Rows are points. The window is the flat piece filled in between its corners: a triangle in 3 columns, a solid with four corners in 4, and so on. A path goes straight from each point to the next, and from the last back to the first. List the points from which the path goes on through the window.
In the rows, 128 means zero.

Window (3 x 3)
[[190 141 191]
 [145 116 140]
 [ 82 147 105]]
Path:
(1): [156 144 195]
(2): [124 106 152]
(3): [159 127 132]
(4): [164 145 113]
(5): [133 151 224]
(6): [ 48 129 111]
(7): [121 154  68]
(8): [140 134 112]
(9): [ 96 116 125]
(10): [ 95 143 175]
(11): [164 133  91]
(12): [192 136 146]
Through the window after points: 2, 10, 12

Window (6 x 6)
[[ 84 207 127 177  83  99]
 [141 161 206 104 199 138]
 [144 124 118 176  93 116]
 [104 147 118 102 169 110]
 [146 134 126 134 231 145]
 [127  51 141 175 190 123]]
Path:
(1): [ 83 154 131 139 125 157]
(2): [112 139 116 165 135 143]
(3): [109 180 125 141 118  42]
(4): [142 108 161 170 178 111]
(5): [121 111 139 161 152 160]
(6): [ 85 162 151 139 166 170]
(7): [134 172 166 127 169  67]
(8): [148 170 160 144 149  72]
(9): [119 176 138 117 146 152]
(10): [ 91 135 133  78 164 150]
(11): [127 158 112 154 164  71]
(12): [127 145 136 164 158  92]
(13): [109 144 130 156 156 138]
(14): [108 107 152 166 168 159]
(15): [120 114 132 141 203  48]
(16): [159 170 125 192 136  58]
Through the window after points: 10, 12, 16

Window (8 x 8)
[[133 127 192 189 132 106 152 152]
 [136 106  80 115 137 130 187 122]
 [ 85 125 150  41  77  81 127 137]
 [195  78 132  90 130  80 129 124]
 [206 148 113 193 159  87 114  40]
 [193 129 132 159 120 166 130  59]
 [ 74 116 172 112 148 157 120 147]
 [124 164  70  95 108 175 110 136]]
Path:
(1): [214 182 152 109 175 108 135 100]
(2): [175 133 140 109 137 104 140 104]
(3): [155  72  80 135 109 127  97 136]
(4): [117  71 108 131  98 115 142 119]
(5): [147 147 127 109 146 103 149 135]
(6): [193 177 112  58 131  85 180 119]
(7): [138  95 112 146 106 115 108 103]
(8): [140  53  90 137 106  98 142 108]
Through the window after points: 2, 8

Window (9 x 9)
[[109 133 160  63 104 137 137 184 117]
 [ 89 169 139  98 151 107  64 219  97]
 [ 80 108 110 121 161 106  93  89 133]
 [110 151 175 120 161 126 106 142 156]
 [169 112 161 136  52 177 155 160  84]
 [152 179 128  93 140 109 185 117 146]
 [108 135 171 165  26 121 185 152  96]
 [125  67 138 138 182 188 209  48  80]
 [148  80 156 121  93  87 184 159  90]]
Path:
(1): [134 159 147 100 130 110 140 106 101]
(2): [124 141 154 105 112 104 149 128  88]
(3): [143 115 119 105 111 133 175 189 120]
(4): [125 133 150 121 112 136 143 184 121]
(5): [113 169 172  76 127 114 122 161  70]
(6): [117 156 194 106 149 107 135  92  71]
(7): [134  83  82 150 106 137 163 161 166]
(8): [ 94  89  94 135 158 130 172 136 189]
Through the window after points: 8

Window (11 x 11)
[[116 176  90 115 157  84 141 109 131 178 118]
 [143 118 186  83  59 105  94 102 173  79 123]
 [146  90 197 127 100 118 165 203  71 134 148]
 [151 114 124 161  97 126 123 192 110  63 121]
 [117 189 128 208  85 119 104 151 142 107 148]
 [213  91 145 171 134 121 131 122  61  96  99]
 [124 167  99 146  83 158 174  86 118  73 155]
 [123 124 114 180  46  34  81  84  97  87 146]
 [145 104 106 181 109 134 128 129 123 111 148]
 [174 141  24 108  71 139  95 134  62 179  82]
 [103 184 121 110 134 108 131 127  87 150 209]]
Path:
(1): [ 49 163 148 147 116 122 120 122  85 118  93]
(2): [130 135 145 145  96 129 106 118  75 114 121]
(3): [196 130  79 141 125  94 146 156 125 119 150]
(4): [178 197  89 128  65 104 165 138 134  86 153]
(5): [112 115 149 131 100 138 121  93 121  99 131]
(6): [106 119 125 142  98 136 135 138 103 106 122]
(7): [237 145 125 154  77  87  94 155 122 146 156]
(8): [150 160  96 132 106 117 149 109 120 119 173]
Through the window after points: 2, 4, 6, 8

Window (14 x 14)
[[159 173 142 165 150 171 139 200 144  79 169  86 113 100]
 [120 139  86 123 127  83 165  84 165  69 115  83 146 114]
 [158 194 163 123 120 186  69 139 201 154  72 141 131 120]
 [170 116  95  73  46  61 128  93 141  71 171  75 169 148]
 [146 103 146 173  53 108 133  49 162 147 137  95 147 154]
 [102 122  77  53 120 136 149  60 106 150 122  64 124 146]
 [199  68  88 151 135 152 165  92  88 200 134 178 100 131]
 [151 104 146 122 111  79 131 101 123 138  51  86 139 199]
 [177 126  89 134 104  24  91 119  93 157 105 100 241 136]
 [115 125 103 155  81 201 125 146 133 121  66 143 140 168]
 [126 129 170 113  93 106 164 158 198 150 152 115 105 122]
 [102 140 143 102 143  45 118  90  84 118 107 102 100 111]
 [147 187 133 120 118  98 167 140 151 171 140 164 126 199]
 [156 158 138 154  96  64 107 127 213 191 162 106  38 113]]
Path:
(1): [180 154 127 139  84  93 188 124 110 150 100 116 148 125]
(2): [117  88 104 122 117  58  88  85 138 130 147  91 137 178]
(3): [122  98 120 162 165 122  97 114 172 143 142 137 161 172]
(4): [159 185 142 100  57 112 182 143 117 147  85  89  82 105]
(5): [164 170 145 150  83 103 165 142 157 156 128 109 102 121]
(6): [118 116 130 110 122 115 116 127 177 137 146 120 117 150]
(7): [ 91  54 137 113 138  90 113 130 175 109 104 108 171 164]
(8): [178 181 121 126  88 112 149  91  97 161  87  96  99 164]
(9): [146 152 130 126  51 154 184 122 123 144  87  91 125 132]
(10): [136  97 108 147 155 125  89 135 163 136 139 166 126 158]
(11): [138 119 141 129 121  99 104 130 159 138 130 112 115 143]
(12): [182 213 128 164  83  92 178 114 137 132  89 132 119 100]
Through the window after points: 5, 7, 9

Window (14 x 14)
[[161 166 119 195 181 112 132 134 127  80 132  78 128 144]
 [106 122 103 151 156  85 154  79 101 176 139  50 112 134]
 [130 142 134 109 157 101 100 126 196 151  94  67 132  98]
 [ 90 117 155 104 156 123 146 146 107  98 109  84 118 119]
 [155 131  72 126 117  84 146 165 117 120 101 209 169  94]
 [192  91 139 156  56 151 140 119 139 158  98  80 105 126]
 [ 97 183 119  93  88  96 163  69  83 213 101  34  92  55]
 [228 122  68  93 143 160  91 137 185 113 139 117 133 149]
 [138 114 158 143  78 109 209 170 195 162 220 130  83 113]
 [143 181 178 187 218 167 139 181 126 165 152  63 134 177]
 [144 174 139 118 228  70  60 113 106 134 156  95 124 131]
 [137 145 109  90 136  20 113 203 158  71 113 128 179 150]
 [123 173  94 129  92 146  50 107 150 131  73 114 111 176]
 [ 95 127 196 116 119 124 140 145 169  76 157 100 193 155]]
Path:
(1): [119 128  95 157 114 117  30 186 163 113 151  92 131 104]
(2): [118 137 116 168 122 149  80 183  90 121 142  75 129  90]
(3): [147 166 164  93 170  86 176 102 177 142 116 108 128 169]
(4): [167 175 164 115 141  81 175  82 138 174  97  98 104 147]
(5): [101 118  89 150 101 150  85 155 121 112 141  65 136  97]
(6): [124 102 102 129  99 121  74 156 110 139 180  83 139  84]
(7): [175 144 124 136 118 102 168 130 150 129  70 143 131 146]
(8): [147 154 147  96 146  74 143 140 175  96 107 126 150 159]
(9): [115 128 103 142 112  99  88 184 118 111 143  87 161 125]
(10): [114 152 112 121 139 111 111 138 137 140 130  66 129 110]
(11): [134 164 161 102 170  85 157  95 155 132  92 137 121 134]
(12): [150 155 154 112 148 118 146 128 150 114 118 106 144 141]
Through the window after points: 4, 6, 8

Window (14 x 14)
[[189 105 117 184 119 100 132 170 101 154 102 122 106 134]
 [125 130 110 128 124  47 108 153 120 149 108 135 157 128]
 [173 123 139 119 137 142 143 143 196 155 157 125 192 104]
 [ 94 180 193 128 153 104 150 192 213 147 119 161 140 160]
 [193 140 115 155 186  96 154  75 115 126  96 139 117 147]
 [203 118  96 144 130 125  90 103 176 138 113 139  95 114]
 [151 144  94 137 145 151 146 180 162  75  88 123 168  91]
 [185 156 166  97 148 106 184 202 118 228 115  93  39 153]
 [141 143 167  86 122 117 129 136 120 158 144 107 183 197]
 [146 142 153 108  81 159 190  74 109 123 195  75 129 124]
 [135 120 164  77 189 103 119 105  84 143 158 199 134 164]
 [ 48 135  94 153  81 125 186  55 194 146 114 174 162 194]
 [115 127 170 154 191 121 110  89  90 141  43 134 116  84]
 [195  81 119 130 129  91 160  91 181 122  82 178  78 138]]
Path:
(1): [181 154 157 119 113 107 126 122 129 133 107 166 156 155]
(2): [116 115 127 139 166 111 137 129 152 136 126 140 130 129]
(3): [103 109 114 112 154 109 138 146 143 161 109 102 107 137]
(4): [249 186 171 161 115 127 169 178 152 114 107 176 138 125]
(5): [188 187 111 118  93  89 168 103 105 108  43 176 136  96]
(6): [139 111 141 120 160 126 133 133 146 138 145 131 141 146]
(7): [144  81 102 115 143  52  99 148 132 128 103  61 139 129]
(8): [126 185 143 143 115  99 148 136 124 168 122 215 153 139]
(9): [161 157 116 114  85 114 159 119 137 176  79 146 138 144]
(10): [133 122 134 137 143 107 146 139 167 131 147 136 127 152]
(11): [157  97 124 107 142 132 167 109 147  97 143  98  77 142]
(12): [178 142 145 146 107  97 146 101 153 178  98 183 165 123]
(13): [166 219 134 101 120 114 157 149 111 186 136 164 168 125]
(14): [118  88 138 141 143 131 140 121 168 130 122 103 130 147]
(15): [108  97 152 155 171 106 141 115 168 122 105 111 145 166]
(16): [156 171 129 102  96 118 141 143 141 166 137 158 147 144]
Through the window after points: 3, 5, 7, 11, 15

Window (14 x 14)
[[162  61 145 171  93 150 191 163 101 138 173  59 113 185]
 [203  76 132 183 100  99 184 104  82 110  55 101 170 128]
 [181  79 199 144 124 162 198 120  55 125 113  72 101 129]
 [143  68 127 120  71 198 166 132  98 190 129  87 116 123]
 [101 130 119  92  96 178 189 157 126 133 115  34  88 137]
 [141 227 115 110 108 161 118 166  99 118  91 182 142 112]
 [158 165 108 142 179  96 162  79 148 196 105 187 139 151]
 [194 173 167 106  95 147 163 131 159 136  66 164 157 150]
 [113 173 176 174 129 114 144 125 152 148  60 195 171 116]
 [ 88 141 139  47  87 170 106 130 123  89 133 128 117 145]
 [160 180 122 173 142 150 108  92 184 127  81 187 105 123]
 [146  65 131 153 108 199 235 122  81 108 107 105 132 169]
 [184 124 143 140 178 145 143 152 145 124  71 158 187 107]
 [162 196 138 164 139 134 155  70 168 134 127 168 189  95]]
Path:
(1): [151 138 150 166 118 147 142 118 127 128  96 115 140 168]
(2): [170 124 107  93 105 160 195 174  88 141 149 151 100  70]
(3): [144 112 111 125 104 136 210 141 130 129 101 126  87 118]
(4): [118 162 165 117 137 193 113 130 121 147 110  48 167 157]
(5): [132 153 157 183 132 168 143 120 101 145 100 111 141 202]
(6): [168 115 139 135 117 143 173 116 127 121  97 134 131 106]
(7): [183 148 151 122 123 119 217 137 132 143  94 200 116  70]
(8): [134 141 112 147 172 161  77 113 135 140  93 104 192 192]
(9): [147 120 169 169 154 217 175  95  92 119  91  54 152 190]
(10): [163 105 140 108  82 128 176 150 115 151 121 134 105  94]
(11): [136 131 129 118 130 130 178 145 125 126  89 173 136 120]
(12): [182 158 140 142 131 157 136 112 135 151  96 104 155 143]
(13): [149 128 148 121 141 186 133 135 106 142 109  97 151 161]
(14): [133 137 116 106  59 109 198 130 121 130 113 178 110  90]
(15): [159 120 114 134 102 136 166 150 143 122 116 158  96 100]
(16): [131 156 190 134 146 186 156 102  99 156 102 100 176 182]
Through the window after points: 1, 3, 5, 7, 9, 11
